Rows are points. The window is the flat piece filled in between its corners: a triangle in 3 columns, a solid with four corners in 4, and so on. A path goes straight from each point to the next, and from the last back to the first. After which points does the path pass through the window?

Window:
[[ -8 -36  15]
 [-10   9  16]
 [ 39  54   6]]
Path:
(1): [-15   7 -11]
(2): [  7  12 -24]
(3): [19  8 48]
(4): [11 -1 23]
(5): [ 4 -3 -9]
(6): [-31 -35  -4]
(7): [-17 -42  60]
(8): [ 2  3 50]
Through the window after points: 2, 4, 8

Window:
[[-23  31  10  -1]
 [-18 -56  17  -4]
 [-23 -49 -23   9]
 [ 30  60 -18  -9]]
Path:
(1): [-20 -37 -24 -34]
(2): [ -3 -32  -9  21]
(3): [-26 -46  12  16]
(4): [-46 -50  -4 -37]
(5): [ -1  42 -11 -35]
(6): [18 40  0 36]
(7): [-16 -60  17  51]
(8): [-35 -56  -2 -25]
Through the window after points: 5

Window:
[[ 25  -1  -9  22 -26  14]
 [-19  10  55 -11  12  -9]
 [ 35 -27   7  11  -2  10]
 [-44   7  60  19  39 -21]
 [ 14 -19 -25  -3  -8  15]
 [ 23  10   2   6  16  12]]
Path:
(1): [ 20 -23  16  11   1  36]
(2): [ 33 -18   5  10   0 -19]
(3): [ -2  -1  27  -7  24 -32]
(4): [-12  -2  38  -2  18   7]
(5): [  3 -13  12   6  -4  28]
(6): [ 10  -6   7   5  -6 -14]
(7): [  9   5  24 -12   1 -41]
(8): [-15  -5  30   1   9  34]
(9): [28 -8 -4  4 -4 35]
(10): [ 43  -4 -13   1  -3   5]
(11): [ 27   2  -6  10 -17 -28]
(12): [13 -3  4 19 -8 30]
(13): [-5  3 25  2  5 15]
(14): [ 12  12  15  -3  -4 -37]
(15): [16  1  5 13 -1 -7]
(16): [11 -5 13 15  3 30]
Through the window after points: 1, 7, 11, 15

Window:
[[ 14  20 -15 -44 -18  -2]
 [ 21  26  25  41 -12  -1]
 [ 30 -16  17  12  20  -7]
 [ 21 -60 -23 -41 -35  -5]
 [-44  29   6  54  10 -12]
 [-46  14  29   4 -12  -1]]
Path:
(1): [ 21   3  21  14  -3 -48]
(2): [ 28 -23  23  -4 -15 -55]
(3): [ 13 -23 -18 -19  -3  30]
(4): [ 35 -13  -6 -33 -17  54]
(5): [ 24 -16   3 -31 -19 -19]
(6): [-33  14  19  30  -3 -53]
(7): [-29  29  -2  46  11  27]
(8): [  6  10   8  22 -10  45]
(9): [  9  23  17  22 -22 -24]
(10): [-16  11  11  -9  -8 -19]
(11): [-21   0   1  -2  -6  45]
(12): [18  0 15 24 10 20]
Through the window after points: 2, 6, 12

Window, 8 rows:
[[-33  38  -7 -25 -30   8  60   2]
 [-31  -9 -26  13 -14  -6 -18   5]
 [-31  -3  10   3  46 -31  -9 -25]
 [  9  12  -6 -30 -35  -1  15  20]
 [-18  11 -15  -9  -9  22 -28  18]
 [ 13   0 -19  16  27 -14  18 -21]
 [-21   0  23  21 -40  20 -26  11]
 [ 18  35  -9  -8   8 -32 -19  -6]]
Path:
(1): [-20  11 -16 -10 -14   7  -5 -12]
(2): [-15   6 -10  16   2  -5  12  47]
(3): [-17  20  12  12  21 -12  13  36]
(4): [-12   9  -3 -19  -6   1  -2 -33]
(5): [-11  -6 -14 -10 -12   1 -26 -28]
(6): [ -8  -3  -5  16   5 -14 -24  21]
(7): [ -3  18   4  15  18 -23  12  34]
(8): [  6  11 -15  -9 -13  -3 -13 -36]
(9): [  2  -5  -8 -33 -36   8  -7 -18]
(10): [-5 25 -7 -4 -9 -2 10 42]
(11): [ -9  14 -13   0  -1  -1   8  50]
(12): [ -6   9  -7 -22 -24  10 -14 -10]
Through the window after points: 1, 7, 9, 11

Window (9 x 9):
[[  8 -14   3 -20 -60 -19 -10 -40  -2]
 [-41   8  25  36  13 -13  27   3 -17]
 [  5   4 -12  -9 -26  -6  15  28  -9]
 [  2  -9  20  -8   1  50 -36  25  21]
 [ -1 -12  -2  50  -9  21  10  -5  -4]
 [  6  32 -20  30  14  -8  -3 -13  13]
 [ 23 -18  23 -10   6  16 -16  37  12]
 [ -3 -13 -25 -14  24   9 -38 -11  19]
 [-16   1   1 -16  17   2  29 -15  -5]]
Path:
(1): [-20   5  -1  13   7   0  23  19  48]
(2): [  4  14  -4  20  25   9  -4  11 -45]
(3): [ 10 -12  14 -17   1  30 -23  11 -32]
(4): [ -7 -20  10 -17 -10  14  -4  11  14]
(5): [-10 -15   4  20  -5  -1   4   4  31]
(6): [ 12   9   3   8  -5  16 -17   5 -34]
(7): [ 15   4  10   4   5  19 -28  -6 -36]
(8): [-4 -8 -6  9 -6  6 -7  9 25]
(9): [-10   3 -13   7   2  -5   4  -4  42]
(10): [ 14  10 -10   7   7   5 -29 -17 -23]
(11): [ -5  -6   6 -10   4  13  -6  -9 -32]
(12): [-11 -18   4  -5 -10   5  14   3  27]
(13): [-19   1  -5  22   7 -14  15   3  47]
(14): [  2  23  -3  22  11   2  -6  -8 -20]
(15): [  8  -1   7  -5 -10  -1 -19 -20 -35]
(16): [ -2  -7   0   1 -26  -8   5  -5  22]
Through the window after points: 9, 13, 15

Window:
[[-22   4 -16 -13  10  48 -32 -26  21  15 -22]
 [-20 -14  18 -10 -28  27 -34  -4 -34   8 -13]
 [ 21 -14  24  -4   6  14   5 -44  31  12 -13]
 [-14  28 -17 -26 -16 -24  18   7  30  11   3]
 [-26 -16  -6  10  32  13  22 -41 -17  16 -12]
 [ 38   7   4  22 -18  13 -30  -4 -13  21  -7]
 [ 30   9   5 -35  32 -16  18   0  24  15  -3]
 [-15  18  12  40  -9  28  22  31  29 -18 -17]
 [  5 -37  -1  -5   2  20  18 -35 -32 -21 -38]
 [ 29  -2  17 -17  21 -19  -4 -48 -26 -25 -28]
 [ 25  12  14   2  -6  60 -21 -38 -36  34  -7]]
Path:
(1): [ 10  -8  -4   1   6  19  -5 -17  -2 -16  20]
(2): [  8   7  15  -2   5  -5  18 -14  -2  25 -38]
(3): [  5   2   9  -3   3  24  -7 -26 -11  19 -28]
(4): [  9 -11   1  -4  -1  43  -6 -31 -12   2  20]
(5): [ 11 -15  -1  -3   2  39 -13 -31  -9  -3  24]
(6): [ 11   4   6   3  -2  24  -8 -22 -18  19 -36]
(7): [ -4   7   5   1  -1  17   0  -4   6  25 -28]
(8): [ 11  -1  -1   4 -14  33 -15  -8   7 -13  25]
Through the window after points: 3, 5

Window (12 x 12):
[[-21  18  17  38 -24 -25 -12 -18 -11 -27 -22  -5]
 [-38  13  19 -28 -16   0  29   8  13  39 -25  -4]
 [ 14  35  23   4  23 -13  33  60  -1 -30  -8  -7]
 [-11 -28   3 -15  27  -5  11  -9  48   0  29  -9]
 [  5  14  -6  23  10  38  39 -17  37  12  35 -13]
 [-22  -4 -11  10  24  -4   8  44  11  10   5   5]
 [-10  29 -57  22 -37  47  -3  28  20  -1 -44   4]
 [ 28  12  21   4  24 -14 -12  -6  -1   1   2  12]
 [ -4  17 -35  17  28  26  12 -25  24   2  -5 -15]
 [ 48  -2 -17  -6   1 -19  21 -31 -18   9   0 -10]
 [-32  43 -29   9 -40 -20  -4  -5  12  -4  -9  -6]
 [-19  13  26 -32  -6  12  -6 -12 -50   4 -19   6]]
Path:
(1): [  2  11  -7  18  -2  13  -5  25  17   0   6 -44]
(2): [  2  18 -14   5  11  -7  32  -3  19  -4 -11  32]
(3): [-15   0  -6 -15  11   0  20 -12  11   1   3  25]
(4): [ -9   7  13  -1   2   6  -7   5   5   8  -4 -41]
(5): [  8  11   0   6  14  10   3   2   6  10  -4 -21]
(6): [ -5   3 -15   5  16  -1  21 -15  12 -16   2  45]
(7): [  5   9 -19   1  12  -6  32  -4   7 -24   3  32]
(8): [ 14   3   3  19  15   8 -14   3   9  18  16 -48]
(9): [ -8  16  -3  12  -6   1   3   6   6   4  -2 -23]
(10): [-19  10  -4  14  -2   1  19  -3  11 -13  -7  15]
(11): [-3 11 -8  8 13 -2 27  0  4 -3 -3 26]
(12): [  1   9  -9   4  -1  -1   2   5   7  10   4 -22]
Through the window after points: 3, 11

Window:
[[-12 -14  16 -23   4   3 -29  -8  -5   7 -38 -12  -8  -3]
 [ 44  16  19  -1  34   0 -11  19  -6 -22 -21 -28  19  -3]
 [  5 -35  -2  16   0  -1   4  21  11 -11  19 -15 -20   3]
 [  0 -22   3  12  -8 -17   2 -11  22  22 -10 -33   4 -25]
 [ 29  -1  10  12  18  13 -32 -15   6  19 -21  29  19  21]
 [ 30  -9  39  -9  23  -1  -2 -24  21 -25 -11  20   4  11]
 [  2  49 -34 -14   8   7  39  -2 -36 -30  -2  37 -18   5]
 [ 21   6  29 -17 -13  24 -13   5  29   6 -22  11   5   4]
 [ -4  60  -1   5  15  25  -1 -16 -28 -33  13  22  -2   3]
 [-13 -34  12  11  23  18  27   9  24  19  -6 -20 -10  -4]
 [-12 -46  19 -10  -1  -1  12  20  -6  14   2 -10   2 -47]
 [ -6 -34   0 -29  28  -5   4  16  39 -10  20  -8  12 -14]
 [ 10 -14  10  -7   9  28 -22 -14  29 -32 -43  31  18 -12]
 [ -3  25 -19 -16  -8  27  29 -17 -43 -30   6   8  15  16]]
Path:
(1): [-8 -9  8  5  2 -4 -2 11  5 -5 -3 16  8  6]
(2): [ -6 -26  18   9  -1 -14   7  13   0  -4 -26   5  11  13]
(3): [ 17   2  -4 -29  18  19  -4 -12   8  -6   1   1  -8 -19]
(4): [ 23 -18   4 -12   8  15 -13  -7   2 -17  -2 -14  -7  -5]
(5): [ 0 -2 11  6  6  1  7 16  8 -2 -7  2  2  4]
(6): [ -7  21 -10   6   3  -7  30  28 -23 -28  -4  19   2  12]
(7): [ 12  26 -21 -19  12  16  16 -21 -15 -16  -3  22 -19  -5]
(8): [ 15 -11   9 -12  10  17  -1 -15  11  -8  -5   1  -9  -3]
Through the window after points: 4, 6

Window:
[[ 21  -4   3 -17  28  27   6  -9 -18  22 -30  13 -15   0]
 [ 19  -2 -18   4  23  -2   6   4  -3   4  19   5  17   1]
 [  1  12  28 -11  -3  -2  26  17   5   6  16   2 -13  -4]
 [ 10  10  -1  49  -2  -5 -54 -15 -21   5  24  25 -16   2]
 [ -4  -8  -4  60 -12   8   3  22   0  13   0  -6  -1  -2]
 [-14  19  -6  -2  10   9  -1 -26  -9  24  17   4 -17  -2]
 [  5   2  -7 -20  -4   8  -4  13 -32  20  11   2  10  13]
 [  7 -11   5  -7  -9 -14  22   1  -9  -5  19 -24  -3   3]
 [-42  53  40 -15 -30   1   7  -2   1 -37 -40 -25  10   3]
 [ 20  13  14   3 -27 -27  23   0   9   9  11  -8  19 -15]
 [  0   3  27   0  10  14 -51   1   3  11  11 -39  21  12]
 [-16 -23  14 -13 -21  31  -3   6  -3  -1  21   3   3  -4]
 [ -1 -11   8 -14   1  -3 -40   9  18   7 -17 -14  10  27]
 [ 22  49 -13 -16  -2  17  17 -14  -8   5  14  -9 -24 -10]]
Path:
(1): [ -6   3  -5  -4  -8  -4 -31  18 -12  22   5 -10  -9 -38]
(2): [ -6  -2  -7   2   3  -9 -26  10 -12  13  -4  -5 -10 -34]
(3): [12 11 14 19 -8 10 -1 -9 -2  2 10  5  4 24]
(4): [  4  -1  11   1   2  23   4 -16  -1   5   7   6   8  28]
(5): [  0  -2  -1  -8   2   7  -4   8 -11  12   3  -2  -7 -17]
(6): [ -6  14   0  -8  -2  -7   0  12  -6   2   0 -10 -10 -41]
(7): [ -2  17  12   6 -15  13  15 -10  -5  -2   0   5   2  34]
(8): [  4  -4  18   7 -10   9   6  -3  -2  -5  12   3   8  31]
(9): [ -9  -6   7  -6  -1 -12 -16  11  -9  13   2 -17   2 -19]
(10): [-20  25  14 -15 -10  -2  -2  13  -3  -5 -11 -11   0 -21]
(11): [ -5  15  24   0 -13  13   8 -11  -6  -8  -1  -8   5  29]
(12): [ -1   4  19  -7 -11  22  20 -10   5   4   1  -5   9  29]
(13): [ -9  10  -1 -21   2  -2 -18  23  -6   2  -2 -22  -3 -32]
(14): [ -8  12  15  -7   1  -9 -14  12  -6   5   7 -26   0 -28]
(15): [  8   3  17   1 -11  16  10 -11   2  -4   7  -4   7  46]
(16): [  8   7  15  20  -1   4 -16  -9  -3   1  13  -5   7  19]
Through the window after points: 2, 4, 10, 14, 16

Window, 14 rows:
[[ 20 -39  22 -19 -26   1  -5  13  12   3  16 -44 -37  14]
 [-34   4   6  22  15 -19 -16 -41   0 -19  43  21 -46  -6]
 [ -1  -6 -21 -18  -9 -19 -19   9  -1 -43 -10 -14  20   1]
 [ -3 -31  42 -21 -19 -12  16 -13 -11 -15  -2 -41   3   6]
 [-21  12  18  13  -4  14   8 -10 -18  -9  21  54 -21  -1]
 [-56  -1  -4  31 -20   2   6  -4  25   7  31  24  18  -2]
 [-12 -12 -34  25  33  10  17 -21   0 -17  48  -3  -5  -8]
 [  6 -15  16  -1 -42  22   8   0  26 -43 -27 -52   3   0]
 [  6   6   4 -31 -42 -12  13 -10   8   4 -55 -40  -3  18]
 [-15 -24  22 -36   3  29 -29 -14  17   3 -33 -32   0  -1]
 [ 32 -20  -9  10 -17 -28 -24 -60 -19 -21 -11  44  -3 -16]
 [  1  -2  -9  27 -10 -16 -41 -24 -42  -4 -38   5   1 -20]
 [  5  -4  23  35  16 -28 -16 -22   1  -6 -38  46  -5  -1]
 [ 11  30  17 -11 -32   4  -4   2  20  -1  11 -51  30  12]]
Path:
(1): [ -7  -3   4  13 -16   5 -22 -21 -14  -9 -15  -3   5  23]
(2): [ -4   0   5   7 -12 -11  -6 -10  -8  -5  -8   3  -5 -20]
(3): [  9  -1   0 -19 -17  -9   7  -1  18   0 -12 -19 -16 -50]
(4): [ -2 -16   7  -4 -23   4  -9 -20  -6 -22  -3 -22   7  26]
(5): [ -4 -15  -3  15  -7   9 -18 -30 -16 -11 -11  -6   5  36]
(6): [  4  -1  16  -2 -14 -24  -7  -9  -2  -8  -4  -5 -10 -37]
(7): [  8  -7  16  -8  -7 -20  -3 -11  -5  -8 -18  -7 -11 -28]
(8): [  4 -12   6   5 -11  -5 -14 -24 -15 -15 -15  -7  -2  15]
(9): [ -7  -5  -2   4  -9  -4  -9 -14  -5 -20  -7   1   3  18]
(10): [ -1  -2   4  -7  -4 -15  -2   3   3 -17   0   0  -7 -36]
(11): [ -7   3  11   1   0 -16   6  -3   7   1 -12   2  -8 -46]
(12): [-15  -7  -4   9 -30  15 -15 -26 -15 -13  -2   2   3  53]
(13): [-20 -27  -4  12 -14   0 -15 -26  -8 -14  12  -5  -6  55]
(14): [-13   2   8   6  -4  -6   3  -5  12  -8  14   0  -8 -35]
(15): [ -3  -9  15 -20  -7   5  -9 -11  12  -1 -20 -21  -3 -18]
(16): [-16 -19  12 -13  -7  16 -25 -18   3  -8 -27 -19   4  40]
Through the window after points: 1, 5, 9, 11, 13, 15
